Each row is a point. The points of each table are mixes of a few directions, plus a little noise. How many directions does each table use, and how many do they share? Where both have some left over, give the other angles between the two spaces (their principal angles), to ten degrees, smallest first.

First, 5 rows:
3 -44
-3 58
-2 40
1 -20
1 -37
Second, 5 rows:
-2 40
2 -50
2 -46
-3 50
0 6
Directions: first 1, second 1, shared 1

First (8 x 4):
-10 -21 -17 7
10 21 17 -7
3 7 6 -2
6 12 9 -3
-22 -45 -38 15
27 56 45 -18
-35 -73 -59 25
22 47 38 -15
Second:
48 10 -6 -9
-34 -12 -14 18
-31 23 29 -52
-39 -26 -13 43
-3 -13 35 22
58 19 -33 -22
Directions: first 1, second 3, shared 0; angles 30

First (6 x 6):
-10 -64 -13 -17 17 6
-7 -31 -14 7 -4 8
30 40 57 -71 39 -32
-33 42 -31 69 -10 15
-6 3 -8 15 -6 5
26 9 10 -2 -34 -2
Second:
3 -15 2 -12 5 -1
11 -73 10 -57 24 -6
15 -93 12 -72 30 -7
-4 28 -4 22 -8 1
-7 42 -6 32 -14 3
-12 76 -10 59 -26 6
-9 57 -7 44 -19 5
-1 6 -1 5 -1 1
5 -27 5 -21 9 -2
Directions: first 3, second 1, shared 1

First:
-21 -36 -11 21 14 -27 30 12 -34
-33 53 27 -79 20 24 1 -2 33
-25 -9 -19 22 18 -30 15 14 -8
21 -43 29 -20 -18 31 17 -13 -40
36 23 6 -1 -24 25 -33 -14 26
-46 6 -33 30 35 -53 17 23 3
68 9 1 27 -47 31 -48 -21 21
Second:
7 46 14 -38 -6 26 -25 -10 38
10 -4 6 -3 -7 9 -3 -4 -2
21 -57 1 30 -15 -1 18 -3 -46
-50 43 -24 -1 37 -39 3 20 33
33 -80 4 39 -24 3 23 -5 -64
40 -32 19 -1 -30 32 -4 -16 -24
21 40 23 -43 -17 41 -29 -16 34
-65 58 -31 -4 48 -48 3 25 44
-16 -13 -13 19 12 -24 14 10 -11
Directions: first 3, second 2, shared 2

First, 9 rows:
-19 -5 -9 21 -27 -12 -22 -39 35 -38 -52
-2 42 -36 -45 4 -23 13 17 -14 74 94
-19 2 15 -28 -6 -7 -4 -5 -30 42 31
12 -5 21 -4 36 30 29 28 0 -5 9
-16 -39 22 -21 4 54 24 -5 36 -62 -38
1 -3 2 45 6 0 -33 10 -31 -22 -39
34 -43 -9 -23 -45 6 9 -3 8 -25 -3
-2 -6 -33 4 -18 7 -16 1 8 -34 -15
11 57 28 51 44 -55 1 -3 -12 71 15
Second (8 x 11):
-49 -28 21 -41 27 -19 -9 20 1 30 4
44 -5 -19 39 -5 -10 -17 -28 133 15 -11
13 25 -13 -1 -23 15 6 43 -73 -36 -6
17 54 25 -33 -28 15 44 -21 24 50 57
-25 -22 15 -7 23 -5 1 -35 9 20 6
-13 -18 -9 14 11 2 -13 4 -54 -35 -23
16 25 -9 10 -19 19 10 12 -65 -31 -1
-3 -29 -13 18 14 -12 -22 4 29 -11 -25
Directions: first 6, second 4, shared 1; angles 30, 50, 80

First, 9 rows:
-3 1 -16 -36 76 -1 20 -19 -39 13 -27 -13 -14 -43
45 3 -22 22 -13 -14 -7 21 16 3 38 2 41 17
-33 13 -3 27 0 -13 -3 -27 -21 -36 3 -13 -26 -6
25 -2 -23 -8 18 -8 7 7 8 -6 38 9 46 2
-83 25 4 -20 12 5 3 -22 -12 -58 25 13 -7 -9
-30 21 10 -47 -12 24 -8 45 25 5 21 31 27 8
41 -83 64 -26 -45 37 17 -11 43 72 -86 15 -25 23
10 44 -30 34 -8 -20 -22 31 -7 -13 41 -10 16 4
28 -22 17 56 -29 -12 -7 -26 -14 19 -54 -31 -56 5
Second:
60 -19 -12 14 1 -10 3 8 7 29 -1 -7 19 6
-47 14 10 -11 -2 7 -2 -6 -5 -22 1 6 -14 -4
84 -26 -18 19 3 -12 4 11 10 41 -2 -10 28 7
-1 0 0 0 0 0 -1 0 0 0 0 1 0 0
55 -18 -11 13 3 -9 3 7 7 26 -2 -6 17 4
50 -15 -10 12 1 -7 2 7 5 24 -1 -5 16 4
83 -26 -17 19 3 -12 4 11 10 40 -2 -10 27 7
-166 51 35 -38 -6 25 -8 -22 -20 -79 3 20 -54 -15
-123 37 26 -27 -5 18 -6 -16 -14 -58 2 14 -39 -10
Directions: first 5, second 1, shared 1

First, 11 rows:
6 -19 46 -8 -37 -27 -29 33 24 -35 64 -31 -21 23 -20 -67 -22 10
-5 13 -37 15 13 24 26 -10 -1 28 -33 31 28 -15 26 62 29 -20
-18 23 -35 10 15 28 19 2 -3 10 -42 39 20 4 19 55 49 -20
11 -17 25 -2 -22 -17 -14 14 15 -9 42 -22 -6 2 -8 -34 -25 6
-2 17 -39 0 46 19 24 -46 -38 32 -69 19 8 -25 10 51 7 1
-1 9 -28 10 11 15 19 -10 -1 24 -25 21 20 -15 18 45 16 -13
-32 35 -47 9 21 41 23 8 -6 4 -61 55 22 15 22 69 78 -26
26 -34 45 2 -43 -35 -22 21 32 -10 83 -43 -7 -4 -10 -58 -53 9
0 -14 54 -22 -22 -31 -40 25 4 -51 48 -39 -41 33 -36 -91 -26 28
5 -8 27 -15 -4 -20 -20 0 -6 -20 20 -27 -24 9 -23 -51 -28 21
12 -1 -14 0 23 1 12 -36 -20 26 -24 -4 4 -28 3 19 -22 5
Second, 11 rows:
22 -15 2 4 2 -11 5 -23 -2 25 13 -17 6 -29 3 2 -40 4
20 -7 -10 -2 27 -6 10 -45 -26 29 -22 -14 -1 -35 -2 10 -40 13
16 -11 7 -5 10 -12 -1 -24 -13 12 1 -20 -8 -19 -8 -13 -37 14
6 -7 17 -10 1 -13 -12 -6 -8 -10 9 -20 -16 1 -15 -31 -23 15
0 -5 18 -7 -8 -11 -13 9 2 -18 17 -14 -14 12 -12 -31 -9 9
-21 20 -14 -4 13 18 4 5 -11 -11 -35 22 -2 18 0 16 38 -4
-54 34 -47 53 -75 64 29 127 104 -15 31 107 82 59 75 114 169 -96
-1 -2 15 -10 0 -9 -11 1 -6 -16 5 -13 -17 9 -14 -29 -10 12
18 -16 6 6 -8 -12 1 -9 8 16 24 -15 7 -21 4 -3 -31 1
-7 11 -7 -12 30 4 0 -23 -31 -3 -39 0 -16 1 -12 -3 1 14
2 -2 14 -13 10 -11 -12 -10 -17 -12 -4 -18 -20 4 -18 -30 -18 17
Directions: first 3, second 3, shared 3

First (8 x 24):
18 -15 -15 -8 8 -2 3 16 27 20 -20 -38 27 -1 -15 11 18 -5 2 15 11 7 12 -21
-29 10 8 -13 24 76 -93 -47 -26 -12 13 90 -83 20 24 -50 0 16 3 -84 -97 -7 32 44
-19 -59 -34 -14 13 -1 50 50 14 24 10 -47 58 41 24 32 25 -7 -31 24 -21 -6 -29 -26
13 -1 31 6 16 42 -29 5 11 10 -14 -11 0 5 -43 -10 -24 60 -12 -54 -12 -12 19 26
25 41 27 8 -11 -40 6 -29 -3 -5 -8 -4 1 -15 14 17 -4 -38 3 67 85 -8 -9 -35
-1 5 -48 -9 -29 -38 15 1 -5 -17 3 8 -18 -47 -15 -22 19 -30 52 -1 -23 44 11 14
0 10 23 61 -17 -39 42 14 20 -11 -12 -1 33 2 16 40 -28 1 -20 35 73 -21 -10 -24
-6 10 8 -30 -5 0 5 -11 -38 -8 27 2 -18 -5 -5 -18 -7 4 4 -3 -15 5 -26 22
Second, 11 rows:
-18 -9 -12 20 -1 5 -2 2 7 -6 0 32 -5 12 32 4 2 -8 -6 -5 -15 -5 8 -3
20 10 13 -21 2 -5 2 -3 -7 7 0 -35 5 -13 -36 -4 -2 9 6 5 16 5 -9 4
-50 -15 -19 58 7 -3 -9 -3 15 -17 3 53 -20 33 47 19 14 -33 -10 -23 -42 -17 4 -17
4 31 40 7 30 -43 -6 -26 -12 0 6 -98 -18 -5 -119 20 23 -25 15 -25 -1 -10 -51 -21
-52 -40 -51 51 -17 31 -4 18 24 -16 -2 131 -5 36 142 2 -5 -11 -22 -2 -40 -8 45 0
-66 -15 -18 78 14 -10 -13 -9 18 -22 5 55 -29 43 44 28 22 -47 -12 -34 -55 -23 -2 -26
23 1 1 -28 -9 9 5 7 -5 8 -2 -7 13 -14 0 -12 -11 20 2 15 19 9 7 12
33 28 36 -30 14 -24 2 -14 -16 10 2 -92 1 -23 -101 1 6 4 15 -2 25 4 -34 -3
77 4 5 -96 -29 30 18 21 -16 27 -8 -25 43 -49 -3 -41 -36 67 7 50 66 32 23 40
-7 -5 -6 8 -1 3 -1 2 3 -3 0 15 -1 5 16 1 0 -3 -3 -1 -6 -2 5 -1
38 7 9 -45 -9 7 8 6 -10 13 -3 -28 18 -25 -21 -17 -14 28 6 20 32 14 3 16
Directions: first 6, second 2, shared 1; angles 90

First, 11 rows:
6 -28 -5 54 5 27 36 15 -8 5 -50 20 53 11 42 -23 0 -43 4 25 33 -64 -56 -18 -34 55 2 -12 11 -4 26 4
-34 10 -2 -29 -15 -7 -17 19 22 -16 56 15 -23 19 -7 73 -29 31 16 -31 -50 52 22 -1 25 -28 13 -22 -9 3 -42 23
0 21 2 -40 3 -18 -28 1 4 0 35 -13 -36 -4 -33 14 -5 32 -2 -18 -33 41 31 0 18 -38 -2 11 -19 11 -34 1
21 30 19 -39 13 -27 -19 -40 -7 6 -7 -49 -63 -43 -50 -43 22 19 -27 6 20 29 65 22 19 -43 -8 35 -19 -6 11 -23
-9 -32 -42 43 -25 28 4 26 -4 -2 23 59 102 53 65 27 -4 -22 42 -8 -19 -43 -86 -8 -19 48 -10 -31 61 8 14 9
-37 -19 -14 18 -18 19 9 39 19 -16 30 45 34 40 32 70 -34 2 29 -20 -39 3 -34 -14 -1 20 14 -41 8 4 -29 30
-8 36 35 -42 2 -29 -12 -57 7 -11 -3 -52 -95 -50 -52 -9 15 19 -29 1 24 62 108 44 43 -55 6 20 -20 -31 26 -18
52 1 -13 -3 21 -4 -12 3 -28 26 -23 -15 25 -4 -9 -70 23 -4 -9 15 10 -40 -42 -22 -30 8 -25 35 -3 26 -2 -18
56 10 -15 -9 7 -11 -26 -41 -32 23 -13 -23 21 -18 -9 -89 49 -9 -8 14 30 -26 -10 16 -8 -5 -36 43 30 5 41 -38
-18 -20 16 41 12 20 48 16 10 -5 -51 7 2 -4 19 7 -19 -28 -11 18 29 -32 -13 -13 -16 37 22 -18 -21 -10 6 15
-31 -2 15 4 0 4 15 16 18 -13 1 7 -23 1 1 42 -25 4 -2 -5 -7 17 15 -4 7 -1 22 -20 -20 -7 -16 20
Second (11 x 32):
-62 -47 100 -26 -67 -14 -36 26 85 58 -14 -26 -34 26 -1 45 -136 -74 8 8 7 32 -51 -10 87 29 -71 -57 9 41 -29 -34
45 34 -52 9 53 3 24 -16 -54 -32 -7 1 0 -28 -14 -44 85 49 -18 2 4 -19 43 0 -56 -25 47 44 -26 -23 11 20
-50 -39 91 -25 -51 -15 -30 24 72 53 -18 -31 -40 16 -5 34 -118 -63 -1 8 8 27 -38 -9 72 23 -60 -45 0 37 -29 -29
-4 -2 2 0 -5 2 -3 2 3 0 2 2 2 4 3 7 -7 -4 5 -2 -2 1 -6 2 4 2 -3 -6 6 1 0 -1
37 33 -101 32 33 20 24 -22 -66 -55 36 48 66 1 26 -14 111 57 17 -16 -17 -27 22 18 -65 -13 53 28 28 -36 35 31
-13 -11 25 -5 -14 -4 -8 8 18 14 -4 -8 -11 4 -3 8 -31 -17 -2 3 3 7 -10 -4 19 5 -16 -15 0 10 -7 -10
28 24 -48 12 30 7 17 -12 -41 -28 7 14 18 -11 1 -24 66 35 -2 -4 -3 -14 24 4 -39 -14 32 26 -2 -19 15 17
27 17 -2 -7 35 -7 14 -7 -19 -4 -22 -23 -32 -29 -27 -35 28 19 -27 8 12 -5 31 -9 -25 -17 19 30 -39 -4 -6 6
-19 -12 2 3 -25 5 -10 4 15 4 16 14 20 21 18 25 -21 -13 17 -5 -6 5 -22 6 18 13 -13 -20 26 3 4 -4
-3 -2 3 0 -4 -1 -2 0 4 2 1 1 1 3 1 2 -8 -3 1 0 0 1 -4 1 4 1 -4 -4 4 1 1 -2
13 11 -22 7 16 4 8 -7 -18 -14 4 8 9 -5 1 -10 30 17 -1 -4 -3 -7 11 2 -20 -7 16 12 0 -9 7 7
Directions: first 4, second 2, shared 1; angles 70

First:
29 -8 -2 -14 19 41 -15 17 3 -25 12 -46 -5 -19 0 -20 12 -31 -34 11 -32 7 19 3 -11 -21 -28 -13 -3 14 24 17
-17 5 -10 12 -2 -15 10 -9 -19 8 -9 7 8 1 4 18 -5 19 2 -9 6 10 -21 15 8 1 15 -1 -3 2 -17 -20
46 28 14 6 34 -35 11 57 18 4 -53 59 5 10 -1 42 -29 -23 -9 -11 53 65 -33 -27 31 35 -29 -6 38 -92 -24 -4
-27 -9 2 -1 -24 -4 -1 -26 3 13 19 4 -3 8 -1 -13 8 17 27 5 -3 -35 14 1 -7 0 23 12 -9 24 2 2
3 -23 18 -22 -19 34 -21 -12 34 -7 43 -24 -18 -1 -9 -54 25 -20 19 23 -26 -61 54 -24 -23 -11 -5 11 -9 40 37 44
-68 -39 -25 -7 -49 50 -13 -82 -32 -6 75 -87 -7 -16 4 -58 41 35 10 16 -79 -90 43 44 -45 -53 45 8 -56 132 30 -1
-3 -1 5 -2 -7 1 -2 -4 8 2 5 5 -4 2 -1 -6 0 -1 8 3 4 -9 7 -7 -1 1 3 4 1 2 3 6
0 10 -14 13 13 -12 10 6 -23 -1 -24 1 11 -3 7 29 -12 10 -18 -11 8 37 -30 17 10 2 -1 -9 3 -16 -21 -24
40 37 10 16 35 -57 19 56 9 13 -66 79 11 16 1 60 -41 -10 -1 -21 71 80 -52 -24 40 43 -22 -6 44 -106 -39 -16
Second, 8 rows:
-59 -6 -54 27 -8 15 15 -54 -86 -8 9 -75 22 -22 19 21 8 54 -40 -17 -55 15 -35 82 -12 -46 37 -18 -41 73 -20 -62
20 -7 -11 -8 21 43 -11 10 -12 -30 10 -62 -1 -23 3 -14 13 -23 -44 6 -41 13 12 17 -13 -29 -25 -19 -11 23 21 6
-6 -4 -14 2 4 14 -1 -9 -21 -10 5 -33 6 -11 5 0 5 5 -22 -2 -24 6 -4 22 -6 -18 -1 -10 -11 22 2 -11
74 -1 47 -33 24 19 -24 61 79 -15 -1 28 -24 5 -17 -34 2 -71 7 22 23 -3 46 -71 4 22 -57 4 34 -54 37 67
-15 13 27 6 -26 -60 12 -2 33 43 -14 98 -4 34 -8 16 -19 19 69 -7 67 -19 -10 -39 18 48 27 28 22 -45 -25 5
-3 -8 -23 2 9 31 -3 -8 -31 -22 8 -59 4 -20 6 -3 11 1 -39 -1 -41 12 -2 34 -9 -30 -6 -16 -17 35 9 -13
-40 9 0 17 -26 -48 18 -26 -7 36 -9 57 7 22 0 24 -14 42 43 -12 37 -12 -24 -1 10 24 41 18 2 -11 -30 -22
27 4 29 -13 3 -12 -7 26 45 7 -5 45 -12 14 -10 -9 -5 -25 26 9 32 -8 18 -43 8 28 -17 11 22 -39 7 32
Directions: first 3, second 2, shared 2
